Rows are points. Any point is a mix of the corners, with weights that add up to 1. It lies inside the corners' shape when no weight is negative. Say inside or outside, and name the corners with a negative weight.

Corners:
(1): [13  2]
(2): [-31  23]
(3): [64 24]
Points:
[-30  15] -> outside (3)
[-16   7] -> outside (3)
[21 10] -> inside
[37 22] -> inside

Corners:
(1): [-27   3 -86  10  33  13  52 -40]
(2): [ 27  -3  -2 -47   0 -10   1 -22]
(3): [-32 -17  19 -38  11  45  -2  20]
(4): [-30   1  -8  29 -24  55   3  12]
(5): [ 13 -23   1  95  51 -20  -4 -18]
(6): [  6  32  -3  14 -18 -12  18  28]
(7): [ 26  41  26  -6   3 -21  18 -18]
(8): [-19 -12   7 -46  -6 -14  41 -21]
(9): [ -5  20  -3  -5   0 -24 -18 -12]
Points:
[  3  16 -17   9  15  -9  10 -11] -> outside (4, 8)
[ -5   1 -11  -5  -4  16   9  -8] -> inside
[-10   2 -36  58  21   0  23 -30] -> outside (2, 3, 6)
[-14   1 -28   3  14  13  21 -24] -> outside (6)
[  8  14  10   6   8  -9  14 -13] -> inside
[  2  -1   1  25  19 -10  11 -15] -> inside
[ -4  10 -18  20   8   4   9  -6] -> outside (8)
[  2   2  -6  26   7  -7   7 -15] -> outside (3)
[ 10  10  -1 -10   9 -15  14 -14] -> outside (4)

Corners:
(1): [-31   3 -12 -74  38 -19  29  33  33 -35 -19 -53   7  29 -25 -89  21  51]
(2): [-28  26  41  23  -7  34 -14 -50 -12   0   0  -2 -39  -1 -26  -4  -3   0]
(3): [ 15  23 -18  43 -22   8  24   4 -22  69   6  16  19 -36 -16  33   3  13]
(4): [-53 -26  10 -71  26 -18  46  15  12 -64 -41  37  -8  15  16 -32 -23  40]
(5): [ 24   2 -15 -38  -5  13  10  -4  29  11 -21  -7   9 -17  48 -15  10  40]
(6): [ 14  32 -12   9 -33 -19   4  -6 -12   3  28  42  10 -38 -40 -11  23  14]
(7): [ -1   8  21   9  -6 -25 -13 -12  45  38   6  33   6  -7   1  -2  -5 -13]
(8): [-34  29   4 -57  40 -64 -27  29 -38 -28 -17  22  55 -51  -5  31  13 -24]
(9): [ 33  -6 -13  49  -7 -39 -11 -31 -41  21  28 -10 -11 -37 -29  14 -17   0]
(10): [ 21  32 -13  33  -6  -6   6 -14  47  17 -29   5 -18 -52 -27 -11 -31 -14]
(11): [ -1  30 -46 -11 -37   1 -10 -37   2  45  11  -8 -14 -12 -24  10  -3 -27]
(12): [ 18 -14  33  20 -34  -8  21  10 -42 -10 -14 -27   0   3  19 -56 -29   0]
(13): [ 22  33 -12  78 -37 -30  20 -37 -14  39 -31  21   9  23 -12  10  24  -6]
(14): [ 27  31  37  -8  -3 -16  38 -38 -17  22 -31   4 -31   1  -1   3  21 -31]
(15): [  3 -24  -4 -56  34 -19 -45  44 -25  -4 -30  20  19 -37 -55  51  55 -26]
(16): [-85 -70   9 -53  20 -21  16  45  60 -43 -29 -35 -31 -26  -7 -91  50  52]
(17): [-35 -37   2 -29  30  33  36   9  28 -53  -2   7 -12  19  43 -41   4   0]
(18): [-79 -13  -9 -44  20 -35 -32  80  17 -35 -13 -24 -50   5  44 -84  -7  37]
(19): [ 16  51  18  49 -51 -29  47 -24  10   7  20  -1  -7  16   0  57  -7 -26]
Points:
[ -3   9   2  -4  -3 -23   4  -1  -2   6 -12  -1  -4 -17 -13 -10   8   6] -> outside (17)
[  2   0   7   7   4 -48  -2  28  11  23 -28   8   4 -26  15   4  -5   4] -> outside (1, 2, 6, 11, 17)
[ 12  21 -13  23 -19 -19   7 -10 -14  21  -8  20   5 -17  15  -7 -16  -2] -> outside (1, 2, 15, 16, 19)
[ 11  -4  15   8   0  -2  31 -16   6   6 -20   1 -10   0 -13  -8   8   8] -> outside (6, 8, 11, 18)
[-12   8   2 -17  -2 -11   6   2   7  -4  -3   1  -8 -13  -6  -5   2  -1] -> outside (13)
[ -9   1   7 -21  -2 -12  10   2   9 -10  -9  -6  -9 -10   5 -21   4   5] -> outside (3, 13)
[  2  13  -2   3 -10 -34   9   3  -3   8  -8  -2   1 -18 -11  -4   4   2] -> outside (2, 17)

Corners:
(1): [-60 -16  41  12  30 -31  -3 -24  -8  20 -17 -20  17   8  -5  40   6  29
  18  25]
(2): [-34 -44  19  65  55 -28 -13  28   1  -8 -22  -9 -18  12   2   9   4 -14
 -28  -6]
(3): [ 17  39 -41 -54   6  20 -14   8  -4  42  13  -4 -28 -18  22   7  25  -6
  -9  12]
(4): [ 51  49  28 -49  47 -16  28  -9 -11   5   6   6  -4 -26   1  -5 -34  -7
  33 -24]
(5): [ -3   4  16  -2  30  20  -2 -44 -40 -13   2  15  -5 -31  -9  -1  -4 -28
 -15  -7]
(6): [ 32   9  14 -76  34   1 -49 -48 -17 -41  14  17  16 -18  56 -52  21 -64
 -11 -18]
(7): [  3 -11  21  27 -27 -44  -9   8   5  42  16  -1  14 -32  10   9  46  13
  -2   1]
(8): [-31 -38  16  21  36 -14   8   2 -26  -2   7  42 -16  24  18 -19  34 -17
   5   0]
(9): [-21  -8  34  22   3 -13  -4  13  33 -29   6  34  -7 -16 -29   4  45  30
  14 -22]
(10): [ 45 -31 -28 -61 -19  26 -11  13  11 -14  29 -40  48  72  45  57 -39  17
 -36  95]
(11): [ 16 -26  26  12  22 -27  26  34  17   0   7 -24  22 -25 -30  51  45 -18
  38  15]
(12): [ 30  -1 -25 -86  -1 -15  26   0  29  -2   7  26  44   1  -1 -38 -22   6
 -28  54]
(13): [ 22  11 -31 -40  -3  18 -35   0   9   0  36  -8 -28   5  -6 -27 -25 -20
   4  17]
(14): [ 51  33 -28 -49 -17  -2 -18 -41  -9 -15 -22   1  10  53  15 -41   8 -23
  -4 -34]
(15): [-24  26  27 -44 -23  31 -48 -47 -19 -15  30  12 -20   0  25  21 -12 -88
 -15 -15]
(16): [-63  14  14  48  13 -29 -13  56  -8  12  -5  -5  33 -22   3  54  36  14
  19  22]
(17): [  4 -43 -12  48  11 -22 -26   7  30 -15 -53   8  -2 -24  27  19  22   2
  32  -2]
(18): [ -6  76  -2 -45 -19   8 -13  13   2 -54  14 -14 -52 -26  11   5 -12 -49
  -7  13]
(19): [-37 -50  47  23 -10  14 -21  44  15  11 -25 -12  17  11  15  -3  20   3
  -7  47]
(20): [ -5  29  -4 -51 -42 -27 -21  21 -44  -7  37  36 -37 -55 -11  -8   1 -27
  -1 -29]
(21): [-12   6   1 -37 -35   7  -2 -38  12   0  10 -30  11  -8  28  -7   6   5
  -3 -33]
Points:
[-11   6  12 -16   9  -9 -13  -5  -4 -11   3  -4  -4  -6  11   6   5 -15
  -2   7] -> inside
[  5  13  -9 -25   7 -10  -8   5  -4  -5   8   8  -3  -3  12  -1   1  -5
  -7  18] -> outside (11, 15, 19, 21)
[-21  -5  11   4  14   8 -24  -8  -9 -13  -4   8 -28  -8   7  -7  21 -27
   1 -14] -> outside (4, 7, 10, 12, 16)
[ -2  -4  11 -23  16   8  -8 -13  -3  -2   3  -2  15  12  11   2   2 -12
  -4   9] -> outside (7, 17, 18, 20)
[ -4  -2  11 -17   4  -3 -14  -2  -3  -8   6   3  -1  -4   8  -3   3 -16
   0   8] -> outside (3)
[-13   6  18  -1   3  -4 -21   3  -4 -19   3  -3  -1  -4   6  18   4 -19
   6  -5] -> outside (3, 7, 8, 12)
[ -8   1  10 -13   9  -5  -9   1  -2  -4   7   1  -3 -14   8   7   5 -11
  -2   7] -> outside (14)
[ -7  -9  15   0  -4 -12 -11   4   2   9   2  -3   7  -8  11   4  18  -3
  -2   7] -> inside

Corners:
(1): [-10  18 -65 -11   2   4  -8  12 -25  59  20  11  15 -12 -38  -5  -8 -12
  -9  26]
(2): [ 18   3  20  37  16 -19 -38  11 -42   9  -1  -6   7  11   9  15  22 -12
 -18 -25]
(3): [-12  -5  40  -6  18  14  -2  17  12  27  20 -24 -11 -17 -11  21  24   1
   1   5]
(4): [ -4 -18 -45  -6  -8  34 -33 -85  21 -10  45 -40  -9 -11  20 -27  -3   2
 -12  37]
(5): [-41 -42  18  40  41   1 -16  31 -17 -52 -11  23 -13   4   2  17   0   9
  21 -20]
(6): [ -5  45  10 -16  29  32 -25 -10  -1 -52 -10   9  -5   4 -16 -36 -41 -14
  -4  42]
(7): [-19 -54  17  43  -4 -20 -19 -33   0  23   2 -45  30 -45 -23  44  41  30
  -9 -55]
(8): [  5   3  27  -4  15 -34  24  29  23 -24 -14  19 -23 -28  23  34  17 -23
  -4   2]
(9): [ 17  -1 -14  20 -13 -20  -1  49  -5  13  -7   5   1  -1  -7 -20 -55  -7
  37 -30]
(10): [  9  29  -4 -54 -23 -30 -14 -67   1  65  14  15 -18   2   7   9 -29 -12
 -48   2]
(11): [ 10   8  -9  25  11  24  21 -18  12 -30 -10   0  27  32   8   5 -32  -2
  33  21]
(12): [-12 -15  40 -31 -25   6  25 -19  14 -24  -5  48  38 -44  25  -8  14 -30
 -34  26]
(13): [-16   5  13   8  40  44 -40  -9 -12 -39  -9 -50  15   6  27  20  -7   6
   8 -12]
(14): [ 33   7 -59 -44 -18   0  -4  19   0  23 -14  16  -7  15 -26  -5 -14 -11
 -29  26]
(15): [ 18  -7 -48  33   4  -9  40  12 -44  25  -5   0 -13  -1 -10   5  21 -36
   1 -32]
(16): [ 36   1  51  17  42 -31 -14  24 -22  28 -11  27 -16  -1  -1 -11 -47 -15
  -9 -11]
(17): [-27 -14   7  -5  -3 -35  48 -25  -2 -11 -27  25  20  -3  17 -21 -45 -26
  -2  32]
(18): [ 34  14 -31  -6  12  68 -20  20  11  -4 -48  40  18  22  -5 -95  30  11
  22 -52]
(19): [-15 -39 -77 -42 -29 -79  58  13 -17  -4  -3  46  29 -18 -38 -21  13 -21
   6 -74]
(20): [ 36  20  28  -9  -1  -4 -18 -13 -13 -28  12 -43 -28 -14  24  45  29  47
 -34 -15]
(21): [ 18   6  44  40  16  12  18  64  25 -15   2 -13  23 -11  -1   2  -3   8
 -23   3]
Points:
[  7   1   9   7  12  10 -15   0  -2  -1  -1  -7   1  -6   1   5   0   0
  -7  -2] -> outside (17, 19)
[  2  -3   7   1   8 -13   1  15  -9   5  -6   9   0  -9  -4   4  -3  -7
  -8 -12] -> outside (4, 11)
[  5  -1   3   3   9  -1  -2   1  -3  -3  -2   0   5  -5   1   6   5  -5
 -11  -1] -> outside (9)
[  2 -11   7   3   4 -26   5   1 -13  -8  -5   5  -1 -10   5   7  -7  -8
 -13 -12] -> outside (1, 3, 11, 18)
[  2  -4  -5  15  20   3  -2  29  -9  -2 -14   8   5   3 -14  -8  -5  -8
  10 -12] -> outside (4, 10, 12, 20)
[ 11   3  -6  -2   1  -4   1   2 -10   6   1  15   0   1  -1 -13  -6 -12
 -11   2] -> outside (7, 8, 13)
[  4   7   6  14  21   9  30  46  -1 -50 -27  35  19   0   4 -28 -25 -12
  19  -3] -> outside (2, 3, 4, 7, 10, 14)
[  2   1  -5  -8   7  -4   2   0  -5 -10  -5  13  -4  -4   6  -4  -6 -13
  -3   1] -> outside (7, 21)
[  0 -15  -6  13  16   7 -10  -4 -10  -1  -5 -17   6  -3   0  10  20   8
   3 -20] -> outside (6, 9, 10, 12, 21)

Corners:
(1): [-30  13 -35  -9  58  23  33  -6   6 -29 -24  18 -33 -15  -2   5   2 -29
  20 -11]
(2): [  1  14 -11  19  30 -14  22 -14  22  38 -11   5  -1 -27   5  15  21  -8
   7   5]
(3): [  4  18   7 -21 -20 -11 -26 -14 -12  -6  45 -25 -35  53 -21  -1 -10 -11
  18   3]
(4): [ -4 -23   2 -12   5  -2  12 -10  -7  31  -5  14   5  12 -19 -10  -1 -27
 -26   0]
(5): [-14 -10  -4   0  -2   5  -5  20  11  -8   9 -34   6   0 -27  31 -17 -11
  15 -17]
(6): [ 24   7   5 -23  -3   9   1 -27   8   1 -28 -18 -72  16  41  -3  20 -15
  41  -4]
(7): [ -4   5  -8  -2  -6  11  18 -22   5   1 -25   3   9  -7  38  -6  12   1
  21  -8]
(8): [ 15 -12   8 -18  10  13   8  49  16  -6 -13  -2   9  -4  -1 -10  -4  18
  -6  58]
(9): [ -8  10  11 -12 -18  12  22   8 -10  -6 -12  -9  -5 -23 -21   9  21 -17
  -3 -27]
(10): [ -9   2   5 -29  -8   9  24 -14 -17 -22 -10  -6  11 -22 -13  -4   0 -36
  19  26]
(11): [ 18 -13  -7 -14 -11  10 -42   1   8 -22  25 -44 -15  -8 -29  -7 -13   4
  24 -15]
(12): [  1  -9  -2  30 -10 -20  20  13  -1 -22 -15   8   7 -19  -6   5   5   7
  -9 -23]
(13): [ -8  10 -13   2   2   4  12   5  11   9  32   3  23 -28  -4  -6   9 -22
 -95  25]
(14): [ 15  20   7  36 -10  19   5   5  14 -23 -15   3   1 -16 -21   3  -5  -7
   3  -6]
(15): [-14 -11  -1  -3  59  22  16  -6  -5 -18   1  14  13 -10  -5  -3   7   2
 -19  23]
(16): [ 18 -11   1 -11  15  13   6  -4  15  -7 -28  -7  19  -5  -5  -7 -10  28
 -44   9]
(17): [-35   0  -2  -9 -14  13 -43  37   6  -9 -10   0  -2 -13 -34  73  12  35
 -61  -6]
(18): [  6  -5  15 -19 -20 -12 -22  25 -18  31  25   9   2  18 -33  41 -31  17
  13 -14]
(19): [ -8 -16  15   6 -22 -10  15 -12 -63  55  14 -11  -9   1  28 -10   8   0
  -4  13]
(20): [  4  -5  -6   2  -8   0  14 -15  15  19   4  -4 -69 -13  -7  35  12  22
  -7  18]
(21): [ 11  17 -34  46 -14  16  13 -25 -18  -9   1 -15 -18 -12   7   4  37 -13
  24 -19]
Points:
[  1   3   2   0 -11   6  -4  10  -5   7  18 -12   3  -9 -17  11   3   3
 -26  12] -> outside (1, 4, 6, 7, 12)
[ -2  -2  -3  -3  11  13   8  -1  -6 -14  -4  -1   4  -8  -9  -8   5 -11
 -19   8] -> outside (2, 5, 7, 18, 20)
[ -1   3  -8  -9   5   6   1 -15  -9   8  10  -8 -25   0  -6   7   9 -11
  -3   1] -> outside (5, 7, 8, 12, 14)
[  1 -10   3 -13   1   5  -6   3  -1  -5  -3  -7 -15   5  -9  11  -9   7
   8   2] -> outside (2, 9, 13, 21)
[-8 -1  0 -4  4  4  4  3  2 -5  0 -5 -8 -8 -9 12  3 -4 -7  4] -> outside (16, 18, 21)
[ -5   6  -1   2   3   8   5 -11 -11   7   0  -1  -2   2   0   7   2  -9
  -6   0] -> outside (8, 9, 11, 12, 20)

Corners:
(1): [  3   0   6  39 -11  24  10  19  -4   1  -3 -15  14 -12  -2  -7 -10 -85
   8  11]
(2): [ -7  -3   4  -3   7   9 -17  11  -9   4  21   7   4  -7  -6   2  28   6
 -21   1]
(3): [ -3  -9  -6  -5 -13 -15 -36  10  -3  -4   6  -1  -8  -5   0  25  -1  10
 -11  18]
(4): [ -3  -5  -5   1  14  11   8   8   0  26 -10   8 -10  -4 -14   6 -12 -31
 -24   0]
(5): [ -1  14  21  45 -12  15 -14   6 -26 -21  13   1   1   5  48 -16 -10 -11
   6 -16]
(6): [  6  -3   5  -5  -8  -8  -8  -3  19 -11   5  -3   0  18  -2   5 -11   3
  -8   5]
(7): [-10  -2   4  -5   4   0  -5  11  -8 -15  -1  13  -3  -9 -11  -1  -3   3
 -15  20]
(8): [ -9   8 -20  -6  95  23   8   5  29   4   4  19  20  -4 -15   2 -13  22
 -26   8]
(9): [ -5  -6   2   5   8   6 -13  -2 -14 -12  -1   3  19   9   4  -3   4  11
   2 -13]
(10): [-10   0 -21   5  19   9 -37  -3  -3 -23   9  14  -1  21  52 -15   6   7
  -3   9]
(11): [  6  36  -7   6   1  -5 -19   4  -3 -20  -4 -16  -4 -19   1 -14 -11 -14
  19  11]
(12): [-12  15  -1   1   6  -2  -9   0  13  -2 -15  21  -7   3  -5  12  -4   5
 -22  24]
(13): [ -1   7 -14   1  36 -19  -2  -9   7  -2 -10  19  21 -10   1  -3 -17  20
 -14   8]
(14): [  9 -11  -9  -9 -20   9 -48   9  -8 -32   4  -1  -5  17   3   1   3   3
 -17  -2]
(15): [-13   7   3  24  -7   1  -5  -5 -22 -23   0  15 -11 -19   9   7  16 -22
  -7  -9]
(16): [ 11  -5  -3   2  25  16  10  -9  -4  11  -3   5   7 -18   3  25   4   1
 -15   3]
(17): [  1  24 -22  10 -17 -18  -6  32  -8 -35 -14   7 -16   7  71  -4  22 -10
   8 -25]
(18): [  4   4 -19  48   5   7  -7 -10 -19 -14 -13 -11   1  -1   9 -14  15  15
   9  -8]
(19): [-10   3  73  -4  31 -36   5  -7  -1  18  -3  20 -16 -40 -21  36  -9   8
 -22  20]
(20): [ -9  36  18  16 -13  13   9   4 -12  -8  -1 -33  -4 -27   3 -10 -10 -45
  -6  13]
(21): [ 21 -13 -25  -7  -7  -7 -12  13  -8 -21   0   3   8  76  -7  13 -19  -2
 -20   0]
Points:
[ -2   1   4   8  17   4  -7   1  -3  -4   3   4   5  -4   0   2  -6  -5
 -10   6] -> outside (12, 17)
[ -6   5   1   6  19   1  -8  -7  -2  -1   1   8   2 -10   0   2  -2   9
 -12   7] -> outside (1, 14, 17, 21)
[  1   7  -5  16   6   5  -6   4  -5  -9  -3  -2   2   0   9  -1   0 -11
  -4   0] -> outside (7)
[  0   6  -5   5  10   3 -10   5  -4  -9   1   2   3   3   2   1  -1  -2
  -8   3] -> inside
[ -4   1  -2   8   5   4 -12   7  -8  -8   1   6   0  -2  10   5   5  -5
 -12   1] -> outside (6, 11)

Corners:
(1): [ 16  -1   4 -31  17 -19  -5 -15 -40 -18   5  73  38  13  28   4 -32  -9
 -16  -7]
(2): [-23 -24  30  -7 -58 -40  36 -46 -13 -78  29  -2 -59  21  32  25 -26  19
  11   7]
(3): [-20  -9  -5   0  61 -15  -8  15   5  35  40  54  27 -10   4 -18  21 -46
 -70   3]
(4): [-35   3 -43 -12  -3 -20 -18 -22 -22 -47   2  -1  25 -32  42  24 -38 -10
 -30  24]
(5): [ 14  47  23  15  30   2  19  19  40  25 -40 -31 -34  21  23  15  18 -11
  32  -5]
(6): [ 36  21  -4 -27   0  22  58  10  64  17 -16 -31  -5 -48  -2 -25  27  44
  14  -2]
(7): [  0 -12 -20 -13 -30  16 -22  32 -71 -15  19  43  37 -17   3   6  -3 -20
 -72  -3]
(8): [-26  42   0 -12   7   0  17 -29  -5   1 -21 -47 -72 -36  30  23  -3  26
  57 -30]
(9): [ 23  55 -19 -15   3  16  18 -24  44  22  -4 -25  -7   7 -33 -47  63   2
  31  28]
(10): [ 35   8 -53 -33 -21 -35 -43  39 -42   7  31  43  26 -40 -14 -22 -53 -28
 -33  31]
(11): [ -2  18 -26  -9 -12  -2  28 -19  19  74  -1   4  -6  -2   6 -33  15  35
  14  18]
(12): [  3  14 -62 -16 -24 -10  38  45 -24  -2  -8  46  27  -4  -2 -77  37 -20
  -2  10]
(13): [  4 -35 -12 -56 -12 -20 -15 -20 -36 -17  -1   3  13 -16  25 -30 -37 -47
 -31   7]
(14): [-54 -12   6 -12   2 -59  33 -41  42  -7  28 -25  11  25  30  53   4  -3
  37 -18]
(15): [-10  -6 -37 -38 -27  23 -18  34  48   9 -17  15  12 -67 -16 -44  28   3
  41  30]
(16): [-13  56  52  18  25   3  80 -15  16  25 -20 -15 -16 -18  -2 -11  31   5
  31  33]
(17): [-11  28  26 -34  20 -23 -14   1 -53   1  40   3  36  17  57  -1 -22  -6
 -26  -1]
(18): [-44  18  31  26 -34 -41  24 -53  46 -24  20 -21 -17   7  46  -4 -21   7
  57 -41]
(19): [ 16  11 -28 -34 -20 -48 -18  34  32  13 -20  30   2 -66   6 -59  51  13
 -18  14]
(20): [ 39  19  22  20  20  11  37  -7 -47   6  18 -30  -4 -11  21  23  21  18
  48  31]
(21): [-59   8  22  10   6 -54   5 -40  11  -7 -11 -22  -1  41 -25 -33 -38  48
  22 -18]
Points:
[ -8  15   7 -10   3 -11  21  -8  -3   1   3   4  -1 -11  13  -9   3  -2
   2   9] -> inside
[ -4  12  -1 -13  -9 -18  10  -5 -12  -8   8   2  13  -2  18  -8  -7   3
   3  10] -> outside (3, 8)
[ -5  12   2 -10  -2 -13  17  -2   8   6   3   3  -3  -9   7 -16  10   4
   7   3] -> outside (4)
[ -9  15   3  -8   4 -19  19  -6  11  -4   4  -8  -7 -10  10 -13   8  -4
  13   7] -> outside (1, 7, 11)
[  0  16  -3 -12   0  -6   9   3   1  -4  -3   2   1 -17   5 -17   1   3
   5   8] -> outside (11, 14)
